Each row of a before or after table is a point. The points were changed in one or more steps. Then noise was added and the rows were shuffled. The steps act on columns, c1 being the first. What was done? A step turns or swaps two columns, mirrors them in a line or flattens them onto one, adds a multiple of one to another, or multiplies or shifts one. Angles are multiples of 10 degrees, from the lower column toward the higher: turns from -170 to 170, lines from 10 to 170 but not 90. Use the fewest steps. Two steps may share a column if one is a turn and the other turns, adds or multiplies; they go together, in the order done. Otherwise the lowest column goes first.

Before (11 x 3):
|  0.008 | -0.047 | -0.014 |
|  0.027 | -0.015 |  0.021 |
| -0.062 | -0.025 | -0.036 |
| -0.015 | -0.035 |  0.036 |
| -0.065 |  0.072 |  0.011 |
| -0.013 |  0.077 | -0.055 |
|  0.013 |  0.065 |  0.049 |
| -0.024 | -0.013 | -0.072 |
| -0.016 | -0.041 | -0.034 |
| -0.018 | -0.023 |  0.041 |
| -0.082 | -0.052 |  0.006 |
After:
| -0.014 | -0.060 |  0.030 |
| -0.013 | -0.071 |  0.005 |
|  0.008 | -0.038 |  0.073 |
| -0.002 | -0.026 | -0.032 |
|  0.052 |  0.110 |  0.042 |
| -0.037 |  0.117 |  0.047 |
|  0.058 | -0.082 |  0.052 |
|  0.030 |  0.095 | -0.037 |
|  0.042 | -0.057 | -0.012 |
|  0.045 | -0.032 | -0.014 |
| -0.039 | -0.020 |  0.059 |
Steps: turn c1 and c3 by -130 degrees; multiply c2 by 1.6

Before, 11 rows:
| -0.001 |  0.002 | -0.023 | -0.040 |
|  0.045 |  0.027 | -0.106 | -0.042 |
| -0.019 | -0.001 |  0.068 | -0.032 |
| -0.028 |  0.003 | -0.073 | -0.003 |
|  0.037 |  0.021 | -0.009 | -0.029 |
|  0.018 | -0.004 |  0.068 |  0.057 |
| -0.006 | -0.024 |  0.059 | -0.044 |
|  0.017 | -0.031 |  0.054 |  0.086 |
| -0.010 |  0.001 |  0.071 | -0.039 |
|  0.051 | -0.031 | -0.001 | -0.038 |
| -0.021 |  0.049 |  0.026 |  0.012 |
After, 11 rows:
| -0.009 |  0.010 |  0.027 |  0.083 |
|  0.034 | -0.019 |  0.044 | -0.002 |
| -0.023 | -0.008 |  0.031 |  0.060 |
| -0.009 |  0.016 |  0.021 |  0.086 |
|  0.053 | -0.019 |  0.058 | -0.102 |
|  0.024 |  0.040 | -0.011 |  0.021 |
| -0.005 |  0.005 |  0.049 | -0.020 |
| -0.025 |  0.024 |  0.021 | -0.073 |
|  0.007 | -0.062 |  0.037 | -0.002 |
| -0.007 | -0.038 | -0.088 |  0.028 |
|  0.007 | -0.010 | -0.070 |  0.061 |
Steps: turn c1 and c2 by -50 degrees; turn c3 and c4 by 100 degrees

Before:
| -0.054 | -0.049 |  0.003 |  0.029 |  0.076 | -0.028 |
| -0.054 | -0.017 | -0.010 |  0.028 |  0.017 |  0.007 |
|  0.051 |  0.047 |  0.014 |  0.003 |  0.008 | -0.038 |
| -0.037 | -0.054 |  0.002 |  0.003 |  0.021 | -0.033 |
| -0.043 | -0.027 |  0.051 | -0.005 | -0.007 | -0.044 |
|  0.063 | -0.049 | -0.056 | -0.019 |  0.021 |  0.015 |
| -0.010 | -0.032 | -0.001 | -0.001 | -0.008 | -0.026 |
| -0.033 | -0.017 | -0.015 | -0.003 |  0.055 |  0.137 |
| -0.031 | -0.014 |  0.085 |  0.027 |  0.031 |  0.074 |
|  0.017 | -0.040 | -0.027 | -0.015 |  0.189 | -0.006 |
| -0.026 | -0.019 |  0.034 | -0.071 |  0.072 |  0.016 |
|  0.007 | -0.051 | -0.032 |  0.000 |  0.000 | -0.042 |
After (12 x 6):
| -0.108 |  0.011 |  0.007 |  0.000 | -0.036 |  0.010 |
|  0.012 | -0.033 |  0.044 | -0.019 | -0.032 | -0.029 |
|  0.126 | -0.046 |  0.047 |  0.006 | -0.034 |  0.033 |
|  0.035 | -0.036 |  0.029 |  0.153 | -0.112 |  0.002 |
| -0.066 | -0.013 | -0.033 |  0.042 | -0.037 |  0.134 |
| -0.108 | -0.009 |  0.006 |  0.038 | -0.086 | -0.026 |
| -0.051 | -0.067 | -0.037 |  0.078 | -0.009 |  0.002 |
| -0.020 | -0.022 |  0.009 | -0.019 | -0.018 | -0.024 |
|  0.101 |  0.031 |  0.001 |  0.025 |  0.026 | -0.040 |
| -0.073 | -0.033 |  0.011 | -0.004 | -0.047 | -0.032 |
| -0.063 |  0.010 | -0.108 |  0.013 | -0.040 |  0.040 |
| -0.085 | -0.021 | -0.033 | -0.015 | -0.011 | -0.060 |
Steps: multiply c1 by 2; turn c2 and c4 by -50 degrees; turn c4 and c5 by -120 degrees; mirror c3 and c6 in the line at 100 degrees
